Each row of a before or after table is a point. One or more steps were done to the points. Then noise was added and the rows were shuffled. The steps act on columns, c1 being the first. Name the steps. A step turns or swaps two columns, mirrors them in a line or flattens them onto one, adds a multiple of one to another, or multiplies or shifts one. Angles are multiples of 10 degrees, from the lower column toward the higher: turns from -170 to 170, lines from 10 to 170 but not 90. Use the fewest steps. Two steps may share a column if one is a turn and the other turns, adds or multiplies; they go together, in the order done. Otherwise the lowest column goes first.

Before (10 x 2):
[[ 6.8 -6.5]
 [ 2.3 -0.2]
 [ 4.5 -0.5]
 [-0.6  2.7]
 [ 9.5 -3.5]
 [ 9.3 -3.0]
 [-3.0  2.1]
 [ 2.5  0.3]
 [ 5.4 -2.0]
 [-2.4 -0.4]]
After:
[[  3.8  -0.6]
 [ -4.4  -1.5]
 [ -5.6  -1.1]
 [ -9.3  -1.8]
 [ -9.2   2.1]
 [  1.9  -1.9]
 [-10.3  -2.0]
 [ -2.1  -1.3]
 [  1.6   1.7]
 [ -2.2  -0.5]]
Steps: turn c1 and c2 by -150 degrees

Before, 13 rows:
[[ 1.3  6.3  6.7  0.1]
 [ 3.2  1.4  5.1  1.7]
 [-4.5 -7.0 -2.8  1.1]
 [ 8.8  2.9 -5.2 -2.3]
 [ 6.5  1.5  7.5 -3.1]
 [ 0.7 -3.3 -3.5  1.3]
 [ 4.8  1.9  6.4  2.0]
 [ 1.1  3.1 -1.6 -1.6]
 [ 9.8  2.4  2.7 -1.7]
 [-2.7 -1.6 -2.2  4.0]
 [11.8  0.0  5.5 -1.8]
 [ 3.0  3.1  6.0 -0.9]
 [-0.9 -1.2 -3.5  4.1]]
After:
[[-2.7  2.1 -4.1  1.4]
 [-2.5 -4.5  5.3  2.1]
 [-9.1 -7.6  6.3 -1.7]
 [-0.4 -4.2  6.5 -0.8]
 [ 1.1  2.9 -4.3  4.0]
 [-1.1  8.2 -3.3  1.0]
 [ 0.0  1.4 -5.5  4.0]
 [-5.0 -8.0 -3.8 -2.3]
 [-1.5 -3.2  4.2  1.7]
 [-5.9 -8.2  3.6 -1.7]
 [-4.0 -5.3  9.0 -3.0]
 [ 1.1 -3.0 -0.8 -1.6]
 [ 3.2 -5.7  6.8  0.0]]
Steps: turn c1 and c2 by -140 degrees; add -0.5 times c4 to c3

Before (13 x 8):
[[-0.5  1.3  0.2 -0.1  4.0  7.1 -1.1  4.8]
 [ 7.0  1.0  4.1 -7.9  0.9  4.1 -7.5  6.9]
 [-5.4  1.0 -3.7 -6.3 -3.4  6.0 -3.7  4.0]
 [ 1.6  2.9  0.5 -0.6  8.0  4.4  1.6 -0.2]
 [ 3.3  0.2 -3.7  2.5 -8.5  2.8  6.2  0.1]
 [-7.4 -4.6 -6.9 -1.2 -5.0  7.0 -0.3 -1.8]
 [-1.8 -2.3  2.1  3.2 -0.8 -4.9  0.6  1.2]
 [ 2.0 -3.2 -5.5 -2.0 -1.1 -3.3 12.2 -2.0]
 [ 4.6  4.7  0.3 -0.5  2.9 -1.4 -5.5  1.1]
 [ 3.5  5.1  5.2  2.1  4.2  0.8 -0.5 10.2]
 [ 0.8 -5.5  3.6 -1.2 -1.8  0.8 -1.8  0.9]
 [ 2.0  0.3 -8.2  0.6  3.4  1.7 -7.6  9.5]
 [ 1.7  2.4  0.7  1.5  1.6  1.6  2.4 -3.6]]
After, 13 rows:
[[  4.5   3.2  -0.4   0.4  -1.3   4.3  -8.2   0.0]
 [  8.7   5.4   1.9   5.5  -2.2   0.8  -3.6  10.1]
 [ -0.6  -2.9  -2.1  -5.8  12.0  -3.1  -2.7  -1.9]
 [ -4.7  -5.5  -1.3   3.4  -1.0   0.4   2.4   0.8]
 [  7.7   0.6  -8.2   3.9  -7.5   4.2   2.2   7.1]
 [  9.1   4.5  -0.6   0.1  -5.7  -0.9  -0.9   0.7]
 [-12.2  -4.9  -0.7  -6.9   1.3   6.9   4.3  -1.7]
 [ -4.4   1.3  -6.4  -3.5  -2.4   5.9   4.7   4.0]
 [  1.5   1.4  -0.2   0.5  -2.5   6.9  -3.5   4.4]
 [ -4.3  -2.2   3.2   2.3   0.8  -4.9   0.2   1.4]
 [  3.5   0.2   2.4  -3.5   8.7   2.7   6.2   0.3]
 [  2.1   0.2   0.8  -8.3  -8.4   1.5  -0.5   9.3]
 [  4.3   2.2   1.6   1.2   1.9   1.7  -2.4  -3.1]]
Steps: add 1 times c2 to c1; swap c3 and c4; turn c5 and c7 by -110 degrees

Before, 9 rows:
[[-4.7 -5.3 -2.3  0.2 -1.3 -0.6 -3.2 -1.1  2.0 -0.5 -3.5]
 [ 1.0 -0.8 -2.9 -1.5 -0.9 -0.6  6.5  1.4  2.7  1.0 -2.9]
 [ 1.0  2.9  3.2  0.6 -1.7  3.5 -1.1 -1.3  0.0 -1.4 -2.2]
 [-0.5 -0.9 -2.9  2.6 -5.1  1.7 -4.2  3.2  5.5 -4.9 -1.9]
 [-4.2  0.6 -2.9 -4.9 -1.6  1.4 -0.2 -3.6 -5.2 -5.5  3.4]
 [-0.9 -3.0 -1.9  3.1  5.7  7.4  5.0 -9.9  7.7  6.6  0.7]
 [ 0.6  6.2  0.6  3.4  2.0 -2.3  0.1 -2.8  4.8  3.0  6.1]
 [ 3.3 -1.0 -6.4  2.2  0.3  3.5 -3.3  4.7 -5.9  5.9  6.8]
 [-5.7  4.4 -5.0 -0.7 -6.3 -0.6 -3.9 -0.8 -4.1 -5.8 -2.9]]
After, 9 rows:
[[  3.8   1.9 -17.6  -2.0  -0.6  -3.3  -3.2   4.4  -4.7   5.9 -10.1]
 [  0.4  -4.1  -3.6  -6.1  -1.9   2.4   0.3  -2.6   7.0   3.2   5.1]
 [ -4.8   4.6  -1.7   2.8   1.7   0.6  -3.1  -0.7   2.1  -0.3  -7.8]
 [ -0.9   2.7  -4.1  -2.0   4.8  -2.6  -4.2   3.2   7.9  -5.3  -8.3]
 [ -4.0  -2.7  -7.6   4.2   1.2  -1.3   0.0  -3.5  -8.7  -5.1  -4.3]
 [  1.0   0.2  -2.8   2.1   0.8   0.2   6.3   1.6   2.0   0.6  -8.1]
 [ -0.8   3.6  -3.9  -2.0  -7.1  -6.5   5.3  -9.7   9.4   6.4  -3.8]
 [ -5.7  -3.8  -7.5  -1.7   6.1  -0.3  -3.6  -0.7  -5.1  -5.4 -13.0]
 [  1.5  -2.2   8.0  -2.7   1.7  -3.8  -0.7  -1.2   0.6  -1.4   5.7]]
Steps: add 0.7 times c4 to c9; turn c2 and c4 by -150 degrees; multiply c3 by 3; turn c3 and c11 by 50 degrees; turn c5 and c6 by 170 degrees

Before (13 x 14):
[[ 0.1  0.9 -4.2 -6.5 -3.0  9.3 -0.6 -3.0 -7.2 -3.5  7.0 -0.3 -2.2  7.3]
 [ 5.2 -1.6 -3.2  0.6  0.5  1.7  7.1 -4.0 -1.8 -3.9  1.5 -4.3  2.0 -1.9]
 [ 5.8 -3.9 -4.0 -6.1  6.3  0.6 -4.6  0.6 -5.1  6.9 -3.1 -0.1 -1.1 -4.0]
 [-1.2  2.2  5.7 -0.8  0.6  0.4  5.2 -2.6 -1.3  1.8 -1.3  5.7 -2.5  4.8]
 [-3.4 -6.4  4.5  3.3 -2.8  9.0 -4.5 -3.4  1.6  1.4 -0.2  1.0  5.7 -2.9]
 [-4.5 -0.5 -2.1 -5.3  4.5  0.8  4.5  0.1 -4.4 -0.9  1.4  0.1  0.6 -4.1]
 [-2.5 -1.1 -0.9 -0.2  5.2  8.3  5.0  3.3 -0.1  4.4  3.5  2.6 -0.3 -0.2]
 [-4.0 -0.2 -3.5  4.7  4.7  4.6 -1.9  2.8 -8.7  1.9  3.0  4.0  9.3  4.1]
 [-3.6 -3.2  5.7 -5.9 -3.4 10.8  7.8  1.7 -9.1 -2.9  1.5 -3.6  5.3 -4.7]
 [-7.1  4.2 -0.5  1.1  7.6  2.8 -1.4  4.0 -8.0  6.7  3.7 -2.7  5.2  3.2]
 [-4.3 -5.5  3.1 -2.8  7.7  3.1  4.3 -6.7 -8.8  0.8 -2.1 -2.1 -4.0 -2.3]
 [-0.5  0.4 -4.2  4.3  0.9  4.9 -5.5  5.0 -3.3 -0.5 -3.1  3.6 -2.6  5.3]
 [ 3.9 -6.7  6.4 -6.8  3.2  1.5  3.1 -5.8  0.4 -5.7 -2.5 -4.4  6.5  0.5]]
After, 13 rows:
[[  4.1  -1.0  -0.2  -0.9   5.1   6.1   6.7   3.3  -3.3   4.3   3.5   2.7
   -0.9  -0.2]
 [  8.5   1.0   0.6  -3.2   0.6   2.2  -4.2  -3.9  -1.0  -3.9   1.7  -4.2
   -2.4  -1.7]
 [  6.0   2.7  -5.8   5.7  -3.3  12.1   9.6   1.8  -7.1  -2.7   1.6  -3.5
   -5.4  -4.7]
 [ -2.6  -3.1  -6.0  -3.8   6.3   2.6 -11.1   0.6  -1.5   7.0  -3.3   0.0
   -2.9  -4.2]
 [ -3.9   6.5   1.0  -0.3   7.6   5.5   9.8   3.7  -3.2   6.7   3.6  -2.8
    0.9   3.2]
 [ -3.1   7.8   4.7  -3.5   4.6   7.1   5.0   2.7  -4.1   2.1   2.8   4.2
   -5.0   4.0]
 [  4.6  -0.9  -0.7   5.7   0.6   0.6   4.7  -2.8  -0.4   1.8  -1.3   5.8
    3.2   4.9]
 [ -0.3  -1.5  -6.4  -4.5  -2.8  10.2  -0.7  -2.9  -5.5  -3.5   7.0  -0.1
    2.1   7.3]
 [ -5.4  -1.9   4.4  -4.2   0.9   5.2  -2.3   5.2  -3.0  -0.6  -3.2   3.7
    1.6   5.4]
 [  2.5  -6.1  -2.9   3.0   7.6   6.0   8.8  -6.6  -3.4   0.8  -2.2  -2.2
   -2.7  -2.2]
 [ -5.6   1.8   3.4   4.4  -3.0   6.1   2.8  -3.5  -3.3   1.3  -0.1   0.9
   -8.3  -2.8]
 [  2.6   0.1  -5.3  -2.3   4.8   2.6   9.1   0.1  -1.3  -1.1   1.3   0.2
   -1.0  -4.1]
 [  4.2   2.4  -6.8   6.6   3.2   1.0  -4.1  -5.8  -0.5  -5.2  -2.6  -4.2
   -9.0   0.2]]
Steps: turn c1 and c7 by -70 degrees; multiply c7 by 1.6; mirror c2 and c13 in the line at 30 degrees; swap c3 and c4; flatten c6 and c9 onto the line at 150 degrees

Before, 10 rows:
[[  0.5  -2.9   5.2  -0.7  -1.1   1.5   0.2   9.2   1.6  -4.1   1.2  -7.4
   -0.1   0.5  -5.9   2.4   1.9  -4.6  -0.1   1.9]
 [  5.4   2.9  -4.6   4.3   1.9   0.9   2.7  -1.5   2.6   4.2  -3.8 -11.7
   -0.5  -3.7  -8.3   3.1   8.6  -2.3  -1.3  -1.1]
 [ 10.1  -2.5 -10.8  -2.1  -0.9   2.2  12.0   3.4  -3.7   5.6   0.1  -7.2
    1.1  -3.0  -1.4  -2.7   4.3   1.8  -2.0  -3.1]
 [ -8.2  -3.5  -1.5   5.9   2.0   6.3   0.6  -3.9  -0.6   6.0   0.9   4.8
    6.3  -0.7   3.0  -1.2   1.4  -7.5  -2.9   6.2]
 [  6.7   2.7  -4.1  -1.1   1.5   4.3  -0.4   0.4  -0.1   6.0   3.2   0.5
   -3.4   2.8  -9.9   1.4  -0.5   1.1   2.2  -2.3]
 [  5.9  -2.1   3.2  -1.5  -0.6   0.4   8.1  -3.9  -1.9   0.3   0.3   3.9
   11.0   6.2  -5.2  -3.6  -3.0  -2.3   3.1  -3.6]
 [  3.0  -3.6  -1.1   1.8   7.8  -0.7  -2.3   3.0   2.6   8.2   2.0   1.5
    0.1  -0.3   1.7   3.2   4.4  -4.9   3.6   0.0]
 [  3.5  -2.5  -2.8  -0.8   0.4  -3.0   1.9   4.7   0.2   2.8  -4.0   0.6
    0.3   7.7   2.3  -0.6  -2.1  -6.5  -0.6  -8.5]
 [ -5.6  -3.6 -11.5   0.1  -7.2   4.6   5.7   1.5  -3.3   6.9  -3.9 -10.0
    6.7   4.0  -2.6  -2.1   1.9  -3.5   2.5  -0.3]
 [  2.4   3.1  -0.5  -1.2  -0.3  -2.0   9.3   8.1   0.1   4.8   1.8  -0.4
    0.3   0.2  -2.4  -1.6   4.7   5.7  -1.0   0.6]]
After:
[[  9.7   2.9 -10.9  -2.0  -2.1   4.8  12.4   3.5  -3.7   6.4  -0.2  -6.6
    1.4  -2.7   0.8  -1.1   4.1  -2.5  -5.5  -2.9]
 [  2.6  -0.5  -0.6   2.7  -5.9  -1.1  -1.9   3.5   2.5   9.0   2.1   0.8
    0.4  -0.4   0.9   6.7   4.4   5.0   9.1   0.4]
 [ -5.3   6.5 -11.9   0.4   3.4   7.0   5.2   0.8  -3.0   6.9  -3.3  -7.2
    6.6   4.4   3.6  -4.1   2.0   2.0   6.0   0.1]
 [  4.8  -3.2  -4.7   4.4   1.5   5.3   2.8  -2.4   2.3   4.2  -3.7 -10.5
   -0.7  -4.0   8.0   3.0   8.9  -1.9  -3.5  -1.5]
 [ -8.2   1.8  -1.9   6.3  -4.0   4.9   0.3  -4.1  -1.4   6.1   1.2   6.1
    5.8  -0.7   1.0   0.7   1.1   8.4  -7.1   6.7]
 [  5.8   1.4   2.9  -1.2  -1.7  -1.7   7.6  -3.5  -1.7   0.6   1.1   3.8
   11.0   5.8   5.8  -2.2  -2.9  -0.8   7.8  -3.5]
 [  0.0   3.3   5.2  -0.7   0.4   3.5   0.3   9.3   1.7  -3.9   1.0  -6.5
    0.0   0.2   7.6   2.5   2.0   0.9  -1.0   2.4]
 [  4.0   2.5  -3.1  -0.8  -1.7  -3.7   2.5   4.3   0.3   3.0  -4.4  -0.5
    0.0   8.1   0.8   0.5  -1.7   6.8  -1.4  -8.2]
 [  6.0  -2.8  -4.0  -1.4   0.4   4.2  -0.3   0.6  -0.7   5.5   3.6   2.0
   -3.6   2.6   8.4   1.0   0.0  -6.0   6.0  -2.0]
 [  2.8  -2.1  -0.1  -1.6   0.7  -1.6   9.4   8.3  -0.2   4.4   1.7  -0.7
    0.2  -0.1  -1.2  -2.6   4.8  -6.0  -3.1   0.8]]
Steps: turn c2 and c5 by 150 degrees; turn c5 and c16 by -30 degrees; turn c6 and c12 by 20 degrees; turn c15 and c18 by 150 degrees; multiply c19 by 2.5

Before:
[[-7.4  4.0 -5.9 -4.4  4.8  0.9 -6.4  3.9  1.2  4.4 -1.2 -1.1 -6.0 -2.7
   6.8  6.9  1.4 -0.7 -2.1 -2.6 -5.9 -0.6  4.7  5.4 -0.1  3.9  0.0  6.8
   0.8  0.0  4.5 -4.1]
 [ 0.4 -1.6 -4.0 -1.2  3.7 -1.7  4.9 -3.4 -0.4  4.0 -0.7  0.1  1.5  2.1
  -2.7 -6.3 -1.3 -0.5 -1.0  4.7 -1.1 -2.6  4.8 -5.6  2.3  2.1  7.1 -4.3
  -2.4 -0.6  4.2  2.9]
 [-0.2  3.6 -3.1  6.3 -5.8 -1.2  2.0  7.5  9.8 -5.6 -2.4 -0.4  5.9  2.2
  -3.6  2.2 -3.5  8.3  4.3 -1.7  4.1 -3.3  4.5  3.5 -5.9  1.9 -4.6 -6.0
   1.7  3.0  2.5 -3.6]
 [ 3.8  3.7 -3.0  3.3 -0.9  5.6  2.4  2.6  5.7 -8.0  3.7  2.3  3.1 -0.8
   4.5 -4.1  2.7 -3.7 -3.0  0.3 -5.8  1.0 -2.8  7.5 -2.9  1.6 -0.7  0.0
  -5.2 -4.8 -5.0 -0.1]
 [-2.7 -4.2  0.0 -0.4 -0.8 -4.4  0.8  1.4  7.8 -4.7 -2.6  3.0  5.5 -5.0
   7.0  1.2  3.6  8.1  1.2 -2.0  6.0 -6.1 -3.6 -0.8 -8.2 -0.4 -2.5  6.7
  -0.1 -4.5  1.3 -0.7]
 [ 3.5  1.0  2.2  0.5  2.8  1.6 -4.4 -2.2  7.6 -7.8 -6.6  3.5 -0.4  5.7
  -1.1 -5.1  4.8 -1.7  5.7 -0.9  2.1  5.9 -2.9  3.7  4.4  5.1 -5.2  6.1
   5.6 -7.8 -6.9 -4.6]
 [-5.4 -6.8 -2.9 -4.3 -2.0 -0.3 -6.8  6.1 -1.1  3.4  0.0  1.4  2.9 -0.1
  -5.6 -5.0 -0.4  1.4 -3.7  2.0 -4.9  1.8 -1.0  0.5 -8.5  2.8 -1.4  1.2
   0.3  1.9  2.8 -5.6]
 [-1.6 -5.7 -3.7  6.2  1.1  0.6 -1.5 -3.0  2.7  1.1 -5.0 -1.2 -3.9  3.8
  -4.1  3.7  2.5  4.2 -2.6 -0.4  6.4  5.2 -3.7  6.8  0.0 -1.0  5.1 -2.6
   7.0 -1.4  4.3  5.6]
 [-2.6 -7.5  1.8  3.7  2.5 -1.1 -2.0 -4.9 -0.3 -4.3  4.5 -2.6 -5.2  0.2
   3.4  3.6  2.1  2.2  9.6  5.0  7.3  5.4 -2.0 -0.3  4.5  2.9  3.5 -0.9
  -1.5  1.5  4.3  3.7]
 [ 3.5 -0.2  2.1 -4.2  5.3  5.8  4.4 -1.1  9.5 -1.0  3.7  7.0  2.7 -8.0
   7.3 -3.3  1.3  7.5 -0.4  8.8  3.0 -0.9  4.2 -0.6 -1.8 -2.2  0.0  5.3
   0.9 -6.9 -2.8  3.5]]
After:
[[  4.5   3.4  -3.9   3.3  -1.2   6.2   2.5   3.0   7.1  -6.9  -3.2   2.3
    3.3  -1.8   4.8  -3.2   3.5  -3.8  -3.4   0.8  -5.3   3.4  -2.5   7.6
   -3.7  -2.2   0.1  -1.0  -6.6  -6.0  -5.4  -0.2]
 [  3.4   4.8   2.1   1.2   3.5   1.3  -4.2  -1.7   7.3  -7.5   8.6   3.3
    1.2  -0.6  -1.7  -4.9   1.4  -1.7   6.6  -0.8   2.4  14.2  -1.9   4.5
    0.4 -13.2  -6.0   5.6   7.6  -7.6  -5.0  -3.7]
 [ -0.1  -3.4  -2.6   5.5  -5.8  -0.9   1.7   6.3   9.2  -5.8   3.0  -0.6
    6.4  -0.6  -4.0   2.9   2.5   8.8   3.8  -2.7   4.7  -3.2   4.3   4.1
   -8.3  10.0  -0.6  -6.0   2.7   3.5   1.7  -3.4]
 [ -0.2  -1.5  -4.0  -1.3   3.6  -0.8   5.3  -3.2  -0.9   4.4   1.9   0.6
    2.5  -0.8  -2.0  -7.3  -1.2   0.0  -0.3   5.0  -1.5  -2.0   4.8  -6.7
    6.0   7.3   5.4  -5.1  -2.3  -0.3   3.4   2.8]
 [ -7.6   0.7  -5.8  -5.0   5.1   1.9  -6.7   4.2   1.1   4.3  -1.4  -1.7
   -6.2   2.7   7.4   7.6   3.5   0.0  -2.9  -1.6  -6.1   2.1   3.9   5.4
   -0.3   3.6   0.2   6.0   1.2   0.5   6.5  -2.8]
 [ -2.3   2.4   2.1   3.4   1.8  -1.3  -1.7  -4.1  -0.3  -4.5  -3.5  -2.9
   -5.8  -3.3   3.6   3.8  -7.4   1.3   8.8   4.7   6.1  10.4  -3.8   0.2
    4.9 -11.7   0.3  -0.7  -2.5   0.5   5.6   2.4]
 [ -5.7  -0.3  -3.0  -4.3  -2.2  -0.2  -7.7   6.5  -2.2   3.3   0.6   1.3
    3.8   0.8  -5.3  -4.5  -7.5   1.2  -4.0   2.8  -4.6   5.7  -0.4   0.4
   -8.9  -2.2   3.2   0.7   0.1   2.8   4.1  -5.4]
 [ -2.2   3.3  -0.4  -1.0  -1.6  -5.3   1.3   1.5   8.7  -5.1  -0.9   4.8
    5.3   5.3   7.4   1.2  -4.7   8.5  -0.2  -1.2   5.4  -9.4  -2.3   0.4
   -8.0  15.3   2.0   7.1   0.2  -5.1   1.6  -0.8]
 [  2.9   0.0   2.3  -3.8   5.7   5.4   3.6  -1.7   8.8  -0.3  -8.3   7.8
    3.1   3.6   8.8  -4.1   0.0   6.7   0.0   8.5   2.2  -2.9   3.7   0.1
   -2.0   1.2   1.8   5.1   1.7  -7.1  -3.4   2.5]
 [ -1.9   2.0  -5.2   6.9   0.6  -0.2  -1.3  -3.2   3.0   0.1   6.4  -1.6
   -3.9   0.9  -3.9   2.8  -6.3   4.4  -2.1   0.1   6.4   6.0  -3.2   4.9
    2.4 -14.6   5.2  -3.4   9.9  -1.4   5.5   5.1]]
Steps: swap c2 and c17; add -0.3 times c7 to c31; turn c11 and c14 by -140 degrees; multiply c22 by 3; turn c22 and c26 by -60 degrees; turn c25 and c27 by -30 degrees; multiply c29 by 1.3
